Each wall is flat, endless, passes through zero and stands at right angles to its row. A trip goes straight from one point to another. List the walls that it crosses, first one first.

Walls:
(1): -0.92 +1.89
(2): +4.19 -4.26
(3): -5.14 -0.48
(4): +1.46 +0.10
(5): +2.12 +1.81
(6): -0.53 -3.78
(7): +2.86 -1.64
Trips:
+1.94 +6.80 to +1.16 +0.29 -> 7, 2, 1
+0.45 +0.11 to +1.33 -2.73 -> 6, 5
+2.39 -1.09 to +0.90 +1.24 -> 6, 1, 2
-0.49 -4.67 to -1.78 +0.35 -> 7, 2, 1, 6
-1.14 +1.97 to +0.31 +1.14 -> 3, 4
-2.24 +0.01 to -1.25 -2.47 -> 1, 2, 7

Walls:
(1): -1.93 -1.24 -1.27 +0.70 +1.59 -1.75 +0.34 -3.15 +3.75 -2.16 +0.33 +2.14
(2): +0.60 -1.01 -0.88 +1.20 +1.60 -1.85 -3.52 +4.64 +1.28 -0.51 -3.29 -0.05
(3): -0.36 -0.78 -2.28 -1.03 +0.10 +1.10 -5.76 -1.20 -0.97 -1.39 +1.09 +2.12
(4): -3.20 -2.81 +1.74 +1.17 +5.02 +4.79 -2.94 -1.19 +3.18 -0.03 +2.85 +1.14
(5): +2.17 -1.09 +1.00 -2.84 +2.33 +1.69 -1.18 -6.58 -1.69 -1.91 +1.98 -0.83
(6): -1.48 +2.12 +0.19 +0.26 -1.00 -1.76 +1.49 -2.31 +0.77 -1.00 -1.33 -4.40
(7): -0.94 -2.89 -0.77 +1.42 +1.30 -0.81 +0.01 -1.75 +2.18 -0.61 -0.58 -1.51
(8): +0.53 -0.40 -3.32 +1.10 +1.78 +1.93 -1.18 +0.06 +0.57 -0.82 -1.44 +1.88
(9): +1.47 -0.54 -2.52 -0.09 +0.33 +0.92 -0.32 +2.73 +0.42 -3.71 -0.30 -3.61
(10): +4.17 -0.42 +0.02 +0.91 -1.39 +3.38 -2.63 -0.96 -0.46 +0.02 -1.44 +0.50
(11): -3.75 -1.37 +0.59 -0.49 -0.85 +1.52 +1.54 -0.67 -5.56 -0.14 +1.35 -0.05
Trips:
-1.65 +5.20 -2.67 +0.41 -1.70 +1.06 +2.70 +2.30 -2.37 -0.25 +2.43 +3.76 to -2.81 +3.36 -0.21 -3.77 -1.26 -0.74 +0.62 +0.58 -4.41 -1.02 +0.54 -1.34 -> 8, 6, 3, 9, 5
-1.78 +2.16 +2.17 +0.87 +3.69 -2.50 -1.10 -0.87 -0.06 -3.25 -0.49 +0.26 to -0.94 -1.27 -3.58 -0.16 +0.12 +5.56 +1.60 -0.70 +0.71 -0.13 +0.33 +0.52 -> 8, 9, 11, 2, 6, 10
